Rows are points. The window is the flat piece filled in between its corners: a triangle in 3 columns, a solid with four corners in 4, and so on. A path goes straight from each point to the next, and from the last back to the first. After which points does the path pass through the window?

Window (3 x 3)
[[ 2.2 -0.3 -1.9]
 [ 1.5  0.7  3.2]
 [-0.4 -3.4 -5.5]]
Path:
(1): [ 1.1 -5.4 -4.8]
(2): [ 2.8 -1.6 -1.6]
(3): [ 1.3  1.0 -1.8]
(4): [-2.8 -1.5 -4.9]
(5): [ 0.8 -3.7 -5.1]
(6): [ 1.7 -3.2 -2.3]
(7): [ 1.8  2.5 -2.5]
(8): [ 0.7  2.9 -0.4]
(9): [ 1.2 -3.5  1.0]
(10): [ 0.4 -2.6  3.2]
(11): [2.1 2.4 1.8]
(12): [-1.9  0.4 -6.6]
Through the window after points: 2, 4, 6, 8, 10

Window (4 x 4)
[[ 0.3 -0.7  4.7  2.6]
 [ 3.1 -2.2 -4.7 -3.2]
 [ 0.5  4.3 -2.6 -2.1]
 [ 0.8 -4.3  0.3  4.0]]
Path:
(1): [-2.6 -2.9 -0.2  0.8]
(2): [-2.2 -2.8 -5.6 -2.6]
(3): [ 6.3  0.5 -3.1 -0.2]
(4): [ 4.6  0.0 -1.4  2.3]
(5): [-1.4 -6.0 -1.0  0.7]
(6): [-1.4  0.2  1.2  0.4]
(7): [4.1 3.3 0.4 3.3]
(8): [1.4 0.3 2.3 4.8]
(9): [-1.3 -1.1  0.7 -1.3]
(10): [-1.5 -1.4  2.6  2.4]
(11): [ 2.6 -1.0  3.3  2.2]
(12): [ 3.3 -1.8  3.6  4.6]
Through the window after points: 4, 10, 12

Window (6 x 6)
[[-3.0 -1.0 -0.8 -4.7  0.8 -1.4]
 [-4.9 -1.3  0.9  0.9 -1.0 -1.0]
 [ 0.3 -2.1 -4.0 -0.8 -5.6 -3.9]
 [ 2.4  3.7  3.4  2.1  1.9 -2.6]
 [ 2.1 -0.8 -0.7 -5.8  0.9  1.5]
 [ 1.9 -6.1  2.8 -3.5 -0.4 -3.1]]
Path:
(1): [-0.4 -8.8  2.4 -1.0  4.7 -3.3]
(2): [ 1.5 -1.5  1.5 -4.2 -2.7 -2.2]
(3): [-0.9 -0.3  1.5 -6.2 -4.5  1.0]
(4): [ 0.5 -0.8  2.1 -1.4  3.6 -1.1]
(5): [-1.0 -3.6 -5.4 -1.8  1.4 -1.1]
(6): [-2.6  0.9  2.9 -4.9 -0.4 -2.0]
(7): [ 1.6 -0.5  1.6 -2.5 -1.2 -1.3]
(8): [ 0.2 -1.4 -1.4 -1.6  0.7 -1.6]
Through the window after points: 1, 5, 7

Window (6 x 6)
[[ 7.0  0.4 -2.9  0.7  1.3 -1.5]
 [ 3.2  1.5 -4.1 -1.1  3.6 -3.1]
 [-5.8 -1.2  2.9  3.6  1.9 -0.2]
 [-2.6 -4.0  2.6 -0.6  2.9  2.6]
 [-5.7 -1.5 -2.2  1.4 -0.2  2.4]
 [-2.3 -1.8  3.9 -1.8 -0.4  0.1]]
Path:
(1): [ 0.5  1.9 -0.9  0.4  0.6  1.2]
(2): [-3.4  3.1 -1.4  1.4  4.5  4.0]
(3): [ 2.5 -4.0  3.2 -1.0 -0.1 -5.8]
(4): [ 0.1 -4.3 -1.3  0.3 -1.1 -0.7]
(5): [-0.1  2.1  2.5  0.4  2.0  1.8]
(6): [ 1.6  2.1  3.7 -2.4  4.3  1.8]
(7): [-0.6 -3.6 -0.5 -0.2  0.1  0.0]
(8): [-2.0 -9.5  5.5 -0.6  5.8 -1.0]
(9): [-1.0  2.3 -1.5  0.0  0.1  1.9]
(10): [-1.5  1.3  0.6 -0.4  0.0  5.3]
(11): [-1.7 -6.4  3.6 -1.0  3.1 -3.4]
(12): [ 0.5 -2.5 -2.1  1.0  3.2 -0.6]
Through the window after points: 8, 10

Window (8 x 8)
[[-1.3  1.7  0.3  4.9 -0.9 -3.1  6.2 -1.5]
 [ 1.0  0.6 -3.7  1.3 -2.3  4.6  5.2  4.2]
 [ 0.5  1.4 -0.8 -5.3  2.4 -3.4 -5.1  0.3]
 [-2.0 -3.9 -2.7  2.7 -0.5 -3.1 -2.2 -4.7]
 [ 0.4  3.4 -5.7 -0.1 -1.0  1.1 -1.4 -0.5]
 [ 3.2 -0.2  4.1 -1.0  2.9  0.1 -2.2 -0.4]
 [-2.8  3.8  1.7 -0.8  1.9  2.4 -1.4  3.1]
 [-2.3  5.8  2.4 -1.1 -4.7 -4.7  0.9 -1.7]]
Path:
(1): [-1.2  3.2 -0.1  1.2 -1.0  1.5  4.0 -1.3]
(2): [ 0.1 -0.5 -2.9 -4.5 -1.0 -1.2  0.1 -4.3]
(3): [-1.8  2.5 -0.7  4.6  0.7  0.0 -4.3  3.0]
(4): [-1.0  5.6  1.5  1.5 -6.7 -1.6 -4.2  2.5]
(5): [-2.4  0.8 -2.8 -2.8  4.8  1.0  6.6 -1.0]
(6): [-0.7  1.9 -3.6 -3.6  0.2 -0.7  4.1 -2.9]
(7): [ 1.4  1.0 -3.3  1.8 -1.4  0.7 -1.4  1.1]
(8): [-0.8  2.1 -0.1  1.7 -1.2 -2.6 -2.6  1.4]
Through the window after points: none

Window (9 x 9)
[[-2.8  0.4  0.4 -3.2 -0.3 -2.7  3.4  1.5  1.4]
 [-1.1 -1.2 -0.3 -3.2 -1.0  5.1  3.7 -0.7  0.9]
 [ 5.5 -2.2  4.3 -0.4 -2.4  3.3 -7.1  0.0 -2.0]
 [-0.1 -0.9  3.5 -3.2  2.0 -1.2  1.3 -2.0  2.4]
 [-3.5  3.6 -5.8 -1.2 -1.9 -1.3 -4.2 -2.2  0.0]
 [-5.9 -0.6  0.2  3.1  0.9  0.5 -0.1  0.2  5.5]
 [-1.0 -0.9  3.0 -0.4 -2.1  0.6  1.1 -2.7 -0.2]
 [-5.4  0.9 -0.9 -3.8  0.6  3.1  0.0  0.5 -1.9]
 [-1.0  7.3  0.3  3.2 -3.1  8.7  3.2 -2.7  3.4]]
Path:
(1): [-1.1  3.5  0.5 -3.0 -3.4  5.6  1.9 -3.8  4.6]
(2): [-1.9  2.1  0.3  2.2 -0.7  4.5  2.3 -0.3  0.9]
(3): [ 1.5  1.4  3.8 -1.3  3.4  0.3  2.5 -1.2 -6.2]
(4): [-1.9  0.7 -1.7 -2.6 -3.7  3.1 -3.1 -0.7  2.4]
(5): [-1.0 -1.0  2.7 -0.7 -5.0  2.1 -2.5  1.8  6.7]
(6): [-0.4 -0.2  1.1  0.5  0.9  0.6 -0.7 -2.0  0.2]
(7): [-2.2  0.1  1.2  1.1  1.2  3.9  0.7 -0.1 -1.4]
(8): [-2.9  0.3  2.3 -6.7 -3.1 -0.1  2.7 -2.2  4.3]
(9): [ 0.0 -2.4 -0.7 -8.1 -6.2 -2.7  2.4 -0.7  5.4]
(10): [-2.4  2.8  2.9  4.6  5.5  3.7 -1.5 -2.8 -3.1]
(11): [-0.9  1.6  0.4  0.6  1.9  2.8  1.0  0.5 -3.9]
(12): [-5.4  0.0 -0.8 -2.8 -3.7  1.4 -1.3 -1.0  4.2]
(13): [-2.8 -1.0  4.2 -2.6 -1.2  3.1 -0.9 -1.3  3.5]
(14): [ 1.3  2.0 -0.6 -0.2  0.0  0.6 -0.5 -1.4 -0.5]
(15): [-2.8  2.7 -2.4  2.1  0.1  3.8  2.1  0.3 -4.1]
(16): [-1.9  0.5  0.5 -4.0 -2.8  0.3 -1.4 -1.4  4.6]
Through the window after points: 1, 9, 13
